Each row is a point. The window is the flat piece filled in between its corners: a triangle in 3 columns, a solid with four corners in 4, and so on. A path goes straight from each point to the next, and from the last back to the first. List the points from which the path goes on through the window.

Window, 4 rows:
-53 -29 29 14
-48 -33 4 49
24 -92 -3 20
43 35 -31 -35
Path:
(1): -13 -63 -55 -23
(2): 29 -27 -3 13
(3): 64 -29 11 35
(4): -10 -8 -62 -45
(5): -95 -72 -24 46
(6): 1 -22 64 33
(7): 48 26 6 -12
(8): 12 14 -77 -50
(9): -21 -59 -41 -4
(10): 8 -2 4 17
(11): 1 -45 43 51
(12): -29 -19 -40 13
(13): 10 -52 -41 -8
(14): 50 -16 33 12
(15): -19 -22 32 48
(16): -63 -30 3 -17
Through the window after points: 7, 9, 13, 15

Window:
17 28 -66 -95 33 -5 40 -3
58 -15 2 -7 51 -9 5 -24
52 13 -18 15 3 -5 12 5
-2 35 64 23 6 -7 -14 32
-41 -33 -46 -31 23 -12 54 -4
15 22 68 12 -24 12 9 -4
36 -40 24 -6 4 -2 -41 5
23 -28 -16 9 32 20 -44 -37
Path:
(1): 16 15 -8 -20 29 12 8 13
(2): 22 -25 -15 -46 35 35 3 9
(3): -3 3 -29 16 2 -74 10 -15
(4): 29 -23 11 0 3 -14 -30 -15
(5): 32 -49 27 -28 27 35 -18 50
(6): -7 -29 13 -22 13 60 24 17
(7): 14 10 16 0 -3 -9 -13 -11
(8): 18 40 -12 1 3 -32 9 -42
(9): 17 -12 10 -18 20 5 19 32
(10): 11 -12 7 -15 34 21 17 23
(11): 14 0 4 -24 2 -15 -11 -20
(12): 5 -5 -18 -45 29 -39 1 -14
(13): 10 0 -36 -36 25 15 34 -3
(14): 36 23 -6 -28 28 22 27 43
(15): -12 -24 16 -3 -7 -55 12 -51
(16): 15 18 18 -21 -7 -42 -2 -16
Through the window after points: 4, 12, 16

Window:
-19 -21 31 -6 28 -52 -1 50 -33
-37 26 -40 52 6 -10 -44 43 -63
4 -7 -48 -38 21 -16 -9 40 3
-32 76 -2 15 34 2 52 -40 9
-2 -8 22 40 11 -41 -68 -43 2
-41 35 2 17 -82 19 -48 28 -12
-5 51 -11 -32 -28 -56 -61 28 9
69 -5 -74 -54 -95 -37 38 -34 14
15 21 -65 -7 20 24 -2 -65 -82
Path:
(1): 45 14 5 -15 -7 11 -24 -16 -13
(2): -31 7 -45 16 -18 -66 -26 -29 -7
(3): -52 16 -31 6 -33 -9 -18 9 -22
(4): 12 26 -7 2 -34 4 -41 35 -9
(5): 32 87 33 30 22 3 -20 33 -11
(6): -53 -7 -26 -1 -21 -54 -22 13 1
(7): -32 -4 -49 -44 -54 -30 4 -26 -9
(8): 78 30 -12 19 47 6 -16 -28 -25
Through the window after points: 1, 3

Window (11 x 11):
51 16 31 46 -8 0 58 2 3 41 -5
-8 22 12 -46 44 -33 3 12 -61 -24 47
-32 -13 25 -42 8 -73 -3 -51 -62 1 44
48 52 -14 39 -23 -18 22 -17 34 9 -75
6 -1 3 53 -9 -22 35 42 57 27 -35
-1 10 38 -81 -6 -34 19 -27 -1 -16 35
6 -6 17 6 -8 10 -55 10 -24 16 93
40 -15 -10 46 -37 4 47 4 11 -30 -31
74 -33 13 28 10 -8 -5 19 17 21 -29
-23 2 21 -29 57 -19 11 -61 -8 -22 46
51 0 -61 11 -14 -8 54 -5 25 36 -30
Path:
(1): 37 9 -1 93 30 -57 -4 -4 30 -33 6
(2): 17 21 30 66 5 -60 -22 13 17 12 95
(3): -7 -13 8 -40 5 -13 -1 -30 -39 3 21
(4): 10 3 2 -17 5 4 19 -20 -27 20 5
(5): -4 6 14 13 0 -50 20 -9 22 -17 26
(6): 51 -4 48 27 -14 -77 34 27 28 14 54
(7): -19 10 -26 15 21 46 14 -22 2 15 -61
(8): 13 -4 47 -31 -5 2 20 4 -35 47 6
(9): 4 9 0 1 22 -39 -6 -18 7 -15 44
(10): 37 1 -9 25 -16 -34 45 -5 18 9 19
(11): 10 0 20 -13 -20 19 -3 17 -11 -14 -50
(12): 29 -12 -3 -39 -54 37 61 8 -6 29 -46
Through the window after points: 2, 6, 12
